Each point is reached from the start by the listed moves, each made once or not at all, plus a little noise. Say if it took an odd or an even number of moves. Then give how often each move was made.
In the rows, 128 means zero.

Moves:
(1): [221 139 150 156 136 106]
(2): [131 228 154 121 141 157]
(3): [134 108 188 112  88 119]
Start: [ 97 125 113 100 118 153]
Points:
[200 131 138 133 125 135] => odd (1, 0, 0)
[100 224 139  90 131 181] => odd (0, 1, 0)

Moves:
(1): [186 118 131 129 134 130 134 132 130 123 141]
(2): [141 190 140 135 132 145 145 137 129 115 123]
(3): [117 102 174 131 131 148 139 126 141  93 125]
(4): [129 137 108 179 129 113 115 117 127 120  95]
(5): [112 116 123 139 203 118 151 140 134 129 128]
(6): [131 122 102 142 143 180 114 121 144 122 148]
(7): [129 126 123 148 113 137 178 139 107 142 141]
(8): [146 115 139 132 114 130 124 202 143 131 120]
(9): [125 128 100 116 111 116 150 124 200 100 114]
(10): [127 130 138 135 134 131 136 119 150 170 136]
(11): [132 133 126 140 124 107 117 129 132 115 173]
Start: [140 114 132 107 144 141 113 138 109 144 152]
Points:
[200  89 149 142 213 117 134 219 158 171 209] => odd (1, 0, 0, 0, 1, 0, 0, 1, 0, 1, 1)
[227 154 133 134 113 162 212 223 200 158 160] => even (1, 1, 0, 0, 0, 0, 1, 1, 1, 1, 0)
[161 149 121 155 220 179 123 227 150 117 203] => odd (0, 1, 0, 0, 1, 1, 0, 1, 0, 0, 1)
[173 172 139 197 127 155 172 212 123 183 128] => odd (0, 1, 0, 1, 0, 0, 1, 1, 0, 1, 0)
[233 158 161 157 126 153 180 228 131 173 220] => even (1, 1, 0, 0, 0, 0, 1, 1, 0, 1, 1)
[207 113 138 168 198 200 214 235 217  63 212] => odd (1, 1, 1, 0, 1, 1, 1, 1, 1, 0, 1)
[206 142 185 152 139 168 184 160 107  93 214] => odd (1, 1, 1, 0, 0, 0, 1, 0, 0, 0, 1)

Moves:
(1): [170 124 131 135 116 137 142 125 122 136 138 130 155 115 125 113 130 120
 137 118 138 129 122 126]
(2): [130 157 132 140 124 135 122 131 135 126 132 104 116 132 123 136 131 131
 133 124 135 133 142 132]
(3): [121 128 147 127 109 142 125 128 134 122 133 140 131 150 147 140 139 124
 134 121 117 127 137 103]
(4): [130 127 117 152 116 126 118 130 133 123 123 134 132 128 146 123 133 152
 124 140 124 132 116 122]
(5): [146 113 138 143 167 142 150 119 132 118 134 121 107 133 132 130 138 136
 135 131 126 134 134 120]
(6): [126 127 123 145 109 163 136 122 125 150 132 152 122 124 121 139 123 120
 111 112 117 128 116 143]
(7): [135 115 142 134 109 104 149 111 120 120 127 134 121 127 139 136 129 129
 135 118 133 125 119 139]
(8): [121 136 138 129 134 125 135 135 138 139 120 138 128 119 126 117 127 137
 136 122 135 132 123 140]
(9): [127 126 134 132 130 124 143 119 161 117 125 118 131 145 132 129 123 125
 115 120 129 133 116 133]
(10): [132 121 125 119 143 120 112 113 132 145 136 125 138 124 138 131 136 123
 118 127 131 120 138 123]
(11): [118 130 132 121 120 122 128 142 131 128 162 132 126 122 138 124 127 145
 124 128 120 120 129 130]
(12): [138 146 119 128 127 124 146 116 146 108 117 143 143 115 141 154 127 126
 117 137 120 134 128 124]
(13): [123 146 120 128 133 134 139 121 117 140 123 115 149 139 150 126 109 137
 138 127 114 120 135 138]
(14): [133 137 117 130 130 119 131 135 127 132 139 135 117 145 131 125 133 112
 126 137 139 130 127 130]
(15): [131 115 124 120 131 143 126 133 129 134 128 115 124 120 140 127 128 114
 136 126 132 152 123 129]
(16): [122 118 119 138 130 132 124 139 126 135 140 126 150 123 121 150 143 132
 138 125 135 129 130 139]
(17): [123 125 124 111 136 131 130 118 128 118 137 130 120 127 137 102 161 125
 138 124 128 127 118 128]
(18): [128 132 129 116 124 138 133 118 131 137 125 128 127 132 119 137 130 144
 132 133 134 132 120 116]
(19): [117 115 107 134 121 121 120 123 148 114 119 140 112 120 129 140 125 117
 162 121 131 109 139 120]
(20): [124 121 151 128 122 130 126 125 144 135 127 128 135 135 137 131 120 133
 141 163 112 124 139 137]
(21): [112 138 133 133 133 130 120 117 129 111 135 131 138 121 133 125 127 123
 124 139 160 134 132 136]
(22): [128 122 128 127 122 131 132 108 116 132 137 146 141 142 116 123 126 119
 137 133 109 162 143 133]
(23): [129 108 115 114 122 140 125 143 142 112 129 128 116 130 116 117 130 143
 113 133 132 128 169 142]
(24): [135 133 140 120 134 123 101 124 122 129 123 138 117 136 129 132 119 135
 135 119 119 132 120 144]
Start: [143 142 122 120 144 124 130 118 121 133 125 136 147 139 136 150 138 119
 148 128 142 143 116 135]
Points:
[148 144 143  88 144 128 116  77 117 148 145 170 138 187 137 132 161 120
 190 168 114 183 118 157] => even (0, 0, 0, 0, 0, 0, 0, 0, 0, 0, 0, 0, 0, 1, 0, 0, 1, 1, 0, 1, 0, 1, 0, 1)
[106 162 132 128  99 151  92  88 148 136 168 161 167 190 192 178 166 176
 249 149  81 154 148 142] => even (0, 1, 1, 1, 0, 0, 0, 0, 0, 0, 1, 0, 1, 0, 0, 1, 1, 1, 1, 1, 0, 1, 0, 1)
[181 153 101 146 119 136 158 130 146 153 171 141 225 130 215 171 137 137
 175 176 121 160 112 158] => odd (1, 0, 0, 1, 0, 0, 0, 0, 0, 0, 1, 1, 1, 1, 1, 1, 0, 0, 0, 1, 0, 0, 0, 0)
[143 125 183 114 159 166 148  85 156 136 165 138 157 209 205 158 115 131
 192 145  68 194 140 150] => odd (0, 0, 1, 0, 1, 0, 0, 0, 1, 0, 1, 0, 1, 0, 1, 0, 0, 0, 0, 1, 0, 1, 0, 1)
[114 143 157 170 130 123 175  71 177  98 194 142 160 211 203 200 143 119
 226 150 135 162 172 163] => odd (0, 1, 1, 0, 1, 0, 1, 0, 1, 0, 1, 0, 1, 1, 0, 1, 0, 0, 1, 1, 1, 1, 0, 0)
[116 123 160 151 124 175 183  59 182  94 183 172 102 154 183 153 176 100
 202  83 148 195 125 158] => odd (0, 1, 1, 0, 1, 1, 1, 1, 1, 0, 1, 0, 0, 0, 1, 0, 1, 0, 1, 0, 1, 1, 0, 0)
[128 160 167 101 133 109 148  46 162 122 154 174 198 163 231 177 120 119
 160 112 126 198 123 173] => even (0, 0, 1, 0, 0, 0, 1, 1, 1, 1, 1, 1, 1, 0, 1, 0, 0, 0, 0, 0, 1, 1, 0, 1)
[114 163 145 120 124 138 165  84 185 141 184 145 142 166 195 124 152 140
 137 139 163 132 153 226] => odd (0, 1, 0, 0, 0, 1, 1, 1, 1, 1, 1, 0, 1, 1, 0, 0, 1, 0, 0, 1, 1, 0, 1, 0)
